Each row of a before or after table is a point. The points were changed in one or more steps. Then noise was added and the rows were shuffled. The steps act on columns, c1 being the first. Name the steps. A step turns or swaps two columns, mirrors them in a line or flattens them onto one, adds a multiple of one to another, or multiplies or shifts one. Angles are multiples of 10 degrees, from the lower column toward the higher: turns from -170 to 170, lines from 10 to 170 but not 90. Use the fewest steps. Two steps may share a column if one is a turn and the other turns, adds or multiplies; they go together, in the order done. Otherwise the lowest column goes first.

Before (11 x 2):
[[-0.5  6.2]
 [ 1.5  2.5]
 [-2.7 -0.5]
 [-3.6  2.4]
 [ 4.2  7.3]
 [ 5.1 -1.2]
 [ 5.7  5.3]
 [ 2.6 -1.2]
 [ 4.5 -1.7]
 [-2.6 -0.6]
 [-5.4 -2.2]]
After:
[[ 4.5 -2.9]
 [-2.0  0.5]
 [ 6.7  3.0]
 [-2.3  3.3]
 [ 3.6 -3.2]
 [-5.9  0.4]
 [ 2.4 -1.8]
 [-2.4  0.0]
 [ 0.9  6.4]
 [ 6.2  5.2]
 [ 2.4  1.0]]
Steps: turn c1 and c2 by -20 degrees

Before:
[[ 1.7  5.3  2.6]
 [-2.4  6.1  0.8]
 [-1.1 -2.0 -1.7]
 [-0.9 -1.3 -5.3]
 [ 0.1  5.3  3.6]
 [-2.2  7.4  4.4]
 [ 1.8 -4.3 -4.3]
 [ 1.1  6.9  2.8]
 [-1.3 -6.7 -0.4]
 [-1.2 -2.5 -4.9]]
After (10 x 3):
[[-1.3  0.6 -5.2]
 [-0.8 -0.5 -2.6]
 [ 0.1  1.7  6.2]
 [ 1.7  0.0 -5.9]
 [ 1.7  2.0  5.6]
 [-2.5  3.8  4.6]
 [-2.0  3.0  7.9]
 [ 1.5  3.9  6.6]
 [-0.4  2.5 -5.2]
 [-1.4 -4.9 -4.6]]
Steps: turn c2 and c3 by 40 degrees

Before:
[[ 0.3 -0.6 -5.6  4.3 -4.2  0.7]
 [-9.0  2.2  3.2 -5.7 -4.8 -6.0]
 [ 5.6  4.0 -3.1  2.1  0.1  3.4]
 [-0.9 -1.5  5.2  2.9  3.1 -3.5]
 [ 3.0 -2.3  7.4  2.5 -0.5 -1.9]
 [-1.7 -1.4  3.2 -3.4 -1.2 -2.7]
 [ 0.3 -2.4  7.5 -0.5  2.7  6.1]
 [-5.1  2.2 -5.0 -1.0 -3.4 -4.5]
 [ 4.8 -1.0  0.3 -4.1  3.0 -0.8]]
After, 9 rows:
[[ 9.9  2.2  1.1 -5.6  3.4 -5.8]
 [ 5.8  2.2 -7.1 -1.1  2.8 -4.4]
 [ 0.5 -1.5  2.9  2.8 -3.0 -3.4]
 [-5.5  4.1 -5.2  2.1  0.9  3.6]
 [-2.9 -2.2  5.3  2.5  1.2 -2.1]
 [-4.9 -0.8 -1.4 -3.9 -2.1 -0.3]
 [-0.6 -2.4  5.4 -0.5 -2.6  6.2]
 [ 0.1 -0.8 -7.6  4.3  4.1  0.6]
 [ 2.0 -1.7  0.9 -3.3  1.0 -2.6]]
Steps: turn c1 and c5 by 170 degrees; shift c3 by -2.0

Before, 12 rows:
[[ 3.0 -0.4  4.1 -3.3 -1.0 -2.7  3.0  0.5]
 [-0.2  0.8  1.9 -0.2  0.1  0.1  7.5  5.7]
 [ 0.7  4.6 -0.6  0.2  0.1 -0.5  1.9 -2.2]
 [ 4.6  1.6  3.2  4.0 -3.6  2.1  4.9 -3.4]
 [ 5.0 -2.4  2.3 -3.2  1.2 -2.2  1.1  3.0]
 [ 1.3 -3.4  3.4  0.4 -1.2 -1.3  1.0  0.2]
 [ 0.8  2.3  3.9  2.5 -1.6 -3.0  0.3 -3.5]
 [-2.0 -0.4 -3.3 -0.7 -3.8 -2.4  3.8  1.0]
 [-1.5 -3.1  1.3 -3.0 -0.5 -0.7  3.1  0.3]
 [ 6.3  6.0  2.5  0.3 -4.0 -1.2 -0.7  1.9]
 [ 0.4  0.1  5.1 -5.0  0.0  1.1 -1.2  3.4]
 [-0.8  6.2  5.3  1.2 -5.2  2.9  4.1 -0.6]]
After (12 x 8):
[[-2.4  2.2  4.6  1.1 -0.8 -3.0  0.9 -3.6]
 [-1.4  0.8  1.8 -0.9  0.3  0.0 22.6  5.8]
 [ 1.1  4.6 -0.5  0.5  1.6 -0.5  5.8 -2.1]
 [-1.7  0.1  3.0 -6.5  0.0  1.1 -3.6  3.3]
 [-1.1 -3.4  3.4 -0.8 -2.2 -1.4  2.9  0.2]
 [-1.5 -3.2  0.0 -3.3 -1.5 -0.7  9.3  0.4]
 [ 1.1 -0.3  2.7 -4.6 -1.2 -2.7  9.0  0.4]
 [-4.5  6.1  5.4 -0.7 -3.4  2.9 12.5 -0.6]
 [ 4.5  6.0  2.4 -0.6 -2.2 -1.2 -2.1  1.9]
 [ 0.4 -0.5 -3.2  0.5 -3.9 -2.5 11.3  1.0]
 [ 4.2 -2.4  1.1 -3.8  0.5 -2.2  3.2  3.1]
 [ 1.7  1.4  4.4  2.7 -3.1  2.2 14.7 -3.4]]
Steps: turn c3 and c4 by -20 degrees; add -0.7 times c3 to c1; add 0.3 times c2 to c5; multiply c7 by 3

Before (14 x 9):
[[ -3.9  -2.1   1.3   0.3   1.4   5.2   2.8  -4.1  -2.5]
 [  0.6   1.6   2.9   1.0  -2.7  -1.4   0.5  -4.0   5.6]
 [ -3.7   0.7   2.7  -0.8  -3.7   6.6  -0.9  -1.7  -1.8]
 [  4.9  -6.8   0.5  -5.3  -0.6  -0.9  -1.8   3.3   4.0]
 [ -1.6   3.5  -1.7  -0.3   1.7   3.0  -1.1  -8.1  -3.8]
 [ -1.0   2.5  -2.8  -0.7  -0.7   4.1   4.0  -3.2  -2.8]
 [  2.3  -8.1  -1.2   1.4  -3.3  -0.9  -4.0  -1.6   6.3]
 [ -1.9  -4.6   2.6  -3.7  -2.9   1.6  -5.1   3.7   8.1]
 [ -0.1  -0.7  -3.2  -0.4  -1.8   6.1   1.9  -2.9  -1.2]
 [ -2.1  -4.3  -4.1 -11.1  -0.8  -0.4  -8.2   3.9  -7.6]
 [  4.6  -0.2  -2.4  -1.9   6.3   3.5  -4.4  -4.7   2.2]
 [ -6.1  -4.0  -6.0  -6.8   1.8  -2.2  -5.9   6.1  -3.7]
 [ -0.1  -3.6   2.2   0.1   0.5   1.0  -3.3   2.2  -2.1]
 [  0.0   6.8  -5.3   5.3  -0.6   2.6   0.1  -2.7  -3.2]]
After:
[[ -1.1  -3.4  -1.6   4.5  -3.2  -2.6   5.6  -3.0   5.9]
 [  1.4  -1.4  -2.1  -2.0  -3.1  -6.7   0.9  -1.5  -1.5]
 [  2.8  -3.8  -6.1 -10.7   3.2  -0.5  -7.7   3.6   6.6]
 [  0.5  -0.8   4.6   0.8  -3.7   1.5   2.8  -3.6  -5.5]
 [ -1.1  -0.4  -3.0  -0.2  -0.6  -1.6  -4.9   2.9  -2.0]
 [ -4.2   1.6   4.8  -5.3   0.5   2.0  -7.1   3.6  -1.9]
 [  6.5  -3.0  -1.7  -5.9   3.9  -0.7  -7.1   6.7   7.2]
 [  1.5  -1.9   6.7  -4.8  -1.3  -1.7  -6.1   3.4  -5.3]
 [  0.3  -2.7  -3.7   0.6   1.4  -3.5   2.4  -8.0   3.4]
 [ -5.3  -4.3   2.3   0.4   6.4  -1.2  -2.2  -4.1   2.0]
 [  2.0   3.6  -2.4   0.6   2.1  -6.3  -1.5  -4.1  -0.7]
 [ -2.1   2.8   0.1  -1.4  -1.7  -6.1   0.0  -2.0   2.7]
 [ -1.2   1.8  -1.9  -0.1   0.2  -4.5   3.8  -2.9   3.2]
 [ -1.8   1.6   6.0   1.0  -3.2   1.7  -8.3  -0.9  -0.7]]
Steps: turn c1 and c6 by 160 degrees; mirror c2 and c7 in the line at 60 degrees; turn c3 and c9 by -110 degrees; turn c4 and c5 by -20 degrees

Before (9 x 11):
[[ 0.8  2.7 -2.0 -5.5 -2.8 -0.9 -1.3 -1.2 -2.4 -2.1 -1.5]
 [ 1.4  0.3 -1.1 -0.9 -0.6  0.3 -2.4  0.0  1.2 -3.9 21.0]
 [ 5.6  2.2  3.2 -3.5  0.5  0.2 -0.6 -1.1 -3.1  0.3 -2.7]
 [ 1.7  3.5  2.9 -2.5 -1.8  2.0  1.8 -0.4  3.3  3.0 -2.7]
 [ 1.0  1.9  1.8 -4.9  1.6  1.9 -2.3  8.4  2.0 -0.7  2.4]
 [ 0.6  5.4 -1.0  0.1  1.9  2.9 -2.8  1.1 -1.8 -2.9  0.5]
 [-2.2  1.7  4.3 -2.9  6.0  0.6 -0.3 -1.7  2.1 -3.6 -3.6]
 [-0.6  1.4  4.1 -1.9 -2.9  0.4 -4.4  3.4 -1.1  1.8  1.2]
 [ 3.8  0.6  0.7 -1.7 -0.9  0.5 -4.0 -1.1  2.2 -4.1 -3.6]]
After, 9 rows:
[[ 0.9  5.4 -3.8  0.8  2.1 -0.4 -3.0  0.8  4.2 -3.0  0.4]
 [ 0.8  0.6  0.3 -6.7  1.5 -2.9 -2.5  8.2  0.0 -2.0  3.3]
 [ 3.8 -0.2 -3.8 -2.5 -0.7 -2.2 -4.3 -1.2 -0.6 -6.2 -4.7]
 [-0.5  2.0  5.5 -2.5 -3.0  0.9 -4.2  3.2  0.5 -0.9  1.7]
 [ 1.5 -0.6 -5.3 -1.6 -0.8 -1.6 -2.7  0.1  0.2 -4.2 27.4]
 [ 4.6  3.2  2.9 -5.3  0.2  2.2 -0.9 -1.4  1.4 -2.0 -3.7]
 [ 1.0  3.8 -4.0 -7.1 -3.1  2.9 -1.3 -1.5  0.6 -1.6 -2.1]
 [-2.6  0.8 -0.7 -3.8  6.6 -1.5 -0.1 -2.3 -0.6 -7.5 -5.2]
 [ 1.7  1.6  5.5 -3.8 -1.3 -3.8  1.5 -0.1  0.7  2.4 -3.0]]
Steps: turn c6 and c9 by 120 degrees; add 0.5 times c6 to c2; multiply c10 by 1.6; turn c3 and c10 by -40 degrees; multiply c4 by 1.3; multiply c11 by 1.3
